Each row of a before or after table is a point. One or more steps were done to the points. Then noise was added and the rows were shuffled. The steps act on columns, c1 being the first. Write out the steps. A step turns or swaps two columns, mirrors them in a line or flattens them onto one, adds a multiple of one to another, or multiplies or shifts one. Angles are multiples of 10 degrees, from the lower column toward the higher: turns from -170 to 170, lines from 10 to 170 but not 90. Use the fewest steps. Two steps may share a column if one is a turn and the other turns, adds or multiplies; they go together, in the order done. Otherwise the lowest column goes first.

Before:
[[-1.30 -0.20  0.17]
 [ 0.17 -0.20  0.65]
 [-0.48  0.26  0.59]
 [ 0.37  0.27 -0.34]
 [ 0.28  0.05  0.53]
 [ 0.20  0.30  0.51]
 [ 0.16  0.24  0.04]
 [ 0.30 -0.71  0.30]
 [-0.49  0.18  0.11]
 [ 0.42 -0.09  0.71]]
After, 10 rows:
[[-0.20  0.50 -0.60]
 [ 0.46 -0.02  0.34]
 [-0.01 -0.26 -0.64]
 [ 0.29 -0.34 -0.70]
 [ 0.28  0.08 -0.04]
 [-1.12  0.68 -0.17]
 [-0.27  0.45 -0.11]
 [-0.23 -0.73 -0.31]
 [ 0.25 -0.15 -0.53]
 [ 0.35  0.09 -0.50]]
Steps: turn c1 and c2 by -40 degrees; multiply c3 by -1

Before:
[[ 0.01 -0.14  0.19  0.38  0.03  0.34]
 [ 0.04  0.14 -0.33  0.09  0.18 -0.17]
 [-0.24  0.16 -0.23 -0.30  0.25  0.29]
 [ 0.22 -0.43 -0.42  0.02  0.61  0.42]
 [ 0.07  0.06  0.12  0.20  0.07 -0.39]
 [ 0.52  0.06  0.36  0.25  0.11  0.15]
 [-0.02  0.36  0.01 -0.03 -0.47  0.28]
 [ 0.30  0.08  0.13 -0.57 -0.26 -0.35]
 [ 0.04  0.35  0.03  0.35  0.40  0.68]]
After (9 x 6):
[[-0.01 -0.43  0.20  0.29  0.26  0.35]
 [-0.02  1.08 -0.01  0.65 -1.23  0.27]
 [ 0.31  0.22  0.14 -0.13 -0.98 -0.35]
 [ 0.21 -1.30 -0.43 -0.90  1.63  0.44]
 [-0.27  0.46 -0.23 -0.67  0.53  0.30]
 [ 0.08  0.16  0.13  0.06  0.25 -0.40]
 [ 0.03  1.05  0.00 -0.31  1.20  0.70]
 [ 0.02  0.42 -0.32 -0.20  0.50 -0.16]
 [ 0.52  0.17  0.37  0.04  0.44  0.17]]
Steps: multiply c2 by 3; multiply c5 by 3; turn c4 and c5 by 30 degrees

Before (10 x 9):
[[-0.08  0.26 -0.55  0.19  0.67 -1.07  0.02  0.61 -0.14]
 [-0.06  0.76  0.25 -0.50 -0.07 -0.34 -0.67  0.07 -0.34]
 [ 1.02 -0.26  0.14  0.27  0.29 -0.46  0.89 -0.01  0.46]
 [ 0.03  0.35 -0.40 -0.69  0.23  0.03 -0.36 -0.26 -0.21]
 [-0.03  0.74 -0.19 -0.16 -0.28  0.22 -0.03  0.08 -0.08]
 [ 0.40  0.24 -0.21 -0.72 -0.38  0.07 -0.22  0.37 -0.33]
 [ 0.85 -0.84  0.16  0.52 -0.15  0.12  0.58 -0.22 -0.11]
 [ 0.31 -0.64  0.12  0.29  0.65 -0.24  0.45  0.53  0.45]
 [ 1.00  0.28  0.18  0.03  0.07  0.61  0.06  0.03 -0.44]
 [ 0.14  0.21 -0.56 -0.06  0.19 -0.51 -0.75  0.34  0.34]]
After:
[[ 0.40  0.25 -0.08 -0.26 -0.39  0.22  0.29  0.38 -0.53]
 [ 1.01 -0.26  0.69 -0.25  0.28 -0.39 -0.58 -0.01 -0.05]
 [ 0.31 -0.65  0.31 -0.43  0.64 -0.03 -0.34  0.52  0.30]
 [ 0.05  0.35 -0.12 -0.78  0.23  0.49  0.53 -0.27 -0.22]
 [-0.02  0.72  0.06  0.21 -0.30  0.12  0.19  0.08 -0.07]
 [ 0.99  0.27 -0.03  0.28  0.07  0.55 -0.20  0.02 -0.93]
 [-0.09  0.27  0.30 -0.95  0.67 -0.69  0.47  0.61 -0.11]
 [ 0.85 -0.83  0.42  0.64 -0.14 -0.23 -0.44 -0.24 -0.54]
 [ 0.13  0.21 -0.38 -0.47  0.20 -0.31  0.86  0.35  0.27]
 [-0.05  0.77 -0.71 -0.55 -0.07 -0.07  0.12  0.07 -0.31]]
Steps: add -0.5 times c1 to c9; turn c3 and c7 by -120 degrees; add -1 times c5 to c4; turn c4 and c6 by -30 degrees

Before, 13 rows:
[[-0.30  0.57  0.25 -0.41  0.25 -0.36  0.40  0.18  0.29 -0.04 -0.05  0.26
  -0.45  0.26]
 [ 0.41  0.11 -0.64 -0.45 -0.49 -0.08  0.44  0.49  0.32 -0.01 -0.23 -0.68
   0.37  0.66]
 [-0.29 -0.51  0.15 -0.19  0.18 -0.39 -0.14 -0.24  0.64  0.09  0.89 -0.19
   0.67 -0.01]
 [ 0.12 -0.56 -0.74  0.38  0.33  0.41 -0.22 -0.48 -0.06  0.50  0.36 -0.54
  -0.15  0.52]
 [ 0.27  0.40 -0.75 -0.69  0.13  0.42 -0.27  0.29  0.51 -0.19  0.23 -0.79
   0.53  0.15]
 [-0.10 -0.53 -0.85 -0.58 -0.04 -0.76 -0.35 -0.33  0.38  0.08 -0.13  0.37
   0.44  0.54]
 [ 0.53 -0.54  0.14  0.04  0.35  0.19 -0.26  0.27  0.95  0.89 -0.20 -0.45
  -0.45 -0.24]
 [ 0.54  0.66  0.31 -0.39  0.49 -0.51  0.05  0.77  0.30 -0.30  0.41  0.53
   0.22  0.34]
 [-0.15 -0.27  0.10 -0.09  0.29  0.26 -0.25 -0.49  0.38 -0.34 -0.26  0.25
  -0.09 -0.30]
 [-0.48 -0.14  0.27 -0.05  0.06 -0.70 -0.38 -0.02  0.90 -0.23 -0.05 -0.69
   0.05  0.23]
 [-0.13 -0.23 -0.60 -0.44  0.58 -0.04  0.13  0.02 -0.33  0.40 -0.31  0.23
   0.56  0.50]
 [-0.61  0.38 -0.59  0.55  0.53  0.02 -0.07  0.65  0.27  0.34 -0.32  0.53
  -0.26  0.32]
 [ 0.51  0.16 -0.03 -0.61 -0.44 -0.17 -0.12 -0.34 -0.05  0.36 -0.09  0.14
   0.33  0.85]]
After (13 x 14):
[[ 0.43 -0.05 -0.23 -0.46 -0.14  0.15  0.44  0.50  0.54 -0.01 -0.27 -0.65
   0.33  1.08]
 [-0.61 -0.35 -0.26  0.55  0.12  0.15 -0.10  0.63  0.39  0.37 -0.33  0.71
  -0.28  0.54]
 [ 0.53 -0.08 -0.03 -0.61 -0.06  0.24 -0.11 -0.34 -0.06  0.39 -0.10  0.14
   0.32  1.37]
 [-0.14  0.08  0.05 -0.10  0.37 -0.36 -0.24 -0.48  0.62 -0.30 -0.26  0.20
  -0.08 -0.48]
 [ 0.26 -0.54 -0.28 -0.69  0.62 -0.15 -0.27  0.27  0.83 -0.17  0.20 -0.51
   0.54  0.24]
 [-0.49  0.47  0.09 -0.02  0.12  0.54 -0.37 -0.05  1.43 -0.26 -0.05 -0.92
   0.00  0.37]
 [ 0.54 -0.29  0.14 -0.39  0.74  0.77  0.06  0.77  0.48 -0.30  0.42  0.66
   0.21  0.55]
 [ 0.14  0.30 -0.30  0.36  0.04 -0.65 -0.23 -0.46 -0.11  0.50  0.36 -0.71
  -0.16  0.86]
 [-0.08  0.79 -0.32 -0.59  0.36  0.39 -0.34 -0.35  0.59  0.09 -0.14 -0.03
   0.44  0.87]
 [ 0.50  0.39  0.03  0.06  0.30 -0.43 -0.26  0.24  1.54  0.88 -0.17 -0.65
  -0.46 -0.39]
 [-0.11  0.23 -0.29 -0.44  0.91 -0.09  0.13  0.00 -0.53  0.40 -0.31  0.13
   0.55  0.77]
 [-0.32 -0.31  0.10 -0.43  0.54  0.62  0.40  0.17  0.44 -0.03 -0.03  0.42
  -0.46  0.42]
 [-0.31  0.62  0.06 -0.22  0.31  0.09 -0.14 -0.24  1.03  0.11  0.88 -0.50
   0.66 -0.04]]
Steps: turn c2 and c6 by 150 degrees; add -0.5 times c2 to c12; multiply c3 by 0.4; add -0.7 times c4 to c5; multiply c9 by 1.6; multiply c14 by 1.6

Before, 8 rows:
[[-0.45  0.29  0.65  0.01  0.01 -0.22 -0.78 -0.02  0.05  0.06  0.45 -0.53
   0.31 -0.21  0.04 -0.70 -0.01 -0.25  0.25 -0.05]
 [ 0.25 -0.24  0.64  0.28  0.51  0.05  0.04  0.30  0.22 -0.47  0.43 -0.17
  -0.42  0.05  0.19 -0.01 -0.06  0.25  0.78  0.71]
 [-0.24 -0.41  0.07 -0.49  0.14 -0.54 -1.39  0.25 -0.04 -0.27  0.54  0.09
   0.36  0.11 -0.36  0.15 -0.07 -0.75  0.24  0.05]
 [ 1.00  0.06  0.27 -0.04 -0.11 -0.02  0.94 -0.23  0.47  0.07  0.29 -0.35
  -0.11 -0.23  1.21  0.17 -0.09  0.22  0.44  0.88]
 [-0.61 -0.16  0.16 -0.17  0.09 -0.25 -0.32  0.78 -0.19  0.43  0.40 -0.38
   0.09  0.15  0.09 -0.36 -0.05  0.02 -0.14  0.45]
 [ 0.54  0.02  0.32  0.50  0.60  0.14  0.99 -0.17  0.65 -0.01  0.06 -0.04
  -0.21 -0.35  0.79  0.20 -0.57 -0.30  0.42  0.63]
 [-0.27  0.35  0.24 -0.59 -0.40 -0.20 -0.24  0.41  0.61 -0.15  0.29  0.18
   0.84 -0.39 -0.09 -0.47  0.20 -0.18 -0.16  0.25]
 [-0.72 -0.08  0.22 -0.18 -0.47 -0.30 -0.48  0.76 -0.48 -0.41  0.10 -0.23
   0.58 -0.16  0.33  0.36  0.29 -0.25 -0.49  0.21]]
After (8 x 20):
[[ 0.06 -0.22  0.31  0.51 -0.34  0.53  1.01 -0.16 -0.43 -0.01  0.05 -0.05
  -0.01 -0.35  1.52  0.19 -0.78 -0.19  0.89  1.22]
 [ 0.00  0.32  0.09 -0.48  0.46  0.32 -1.39  0.25  0.07 -0.27  0.55  0.08
  -0.38  0.09 -0.69  0.16 -0.08 -0.53 -0.44  0.66]
 [-0.18  0.86  0.25 -0.59  0.34 -0.30 -0.26  0.43 -0.67 -0.14  0.30  0.18
   0.38 -0.40 -0.32 -0.45  0.00 -0.13 -0.30  0.84]
 [-0.41  0.34  0.62  0.00  0.22  0.08 -0.80 -0.02 -0.05  0.06  0.44 -0.54
   0.30 -0.22 -0.29 -0.70 -0.02 -0.18 -0.14  0.54]
 [ 0.26 -0.11  0.27 -0.01  0.07 -0.09  0.93 -0.26 -0.40  0.07  0.30 -0.35
   0.05 -0.22  2.49  0.15 -0.26  0.16  0.90  1.49]
 [-0.57  0.09  0.13 -0.16  0.20  0.16 -0.30  0.77  0.21  0.43  0.40 -0.39
  -0.17  0.14 -0.38 -0.37  0.04  0.01 -0.33  1.04]
 [-0.80  0.58  0.22 -0.18  0.41 -0.34 -0.50  0.74  0.33 -0.41  0.11 -0.23
  -0.10 -0.16 -0.10  0.35  0.44 -0.16 -0.75  0.81]
 [ 0.14 -0.42  0.65  0.27 -0.25  0.45  0.04  0.27 -0.17 -0.48  0.41 -0.15
  -0.23  0.06  0.47  0.00 -0.16  0.17  0.78  1.29]]
Steps: turn c1 and c15 by 30 degrees; multiply c15 by 1.6; swap c2 and c13; turn c5 and c6 by 110 degrees; add 0.5 times c7 to c19; mirror c9 and c17 in the line at 100 degrees; multiply c18 by 0.7; shift c20 by 0.60
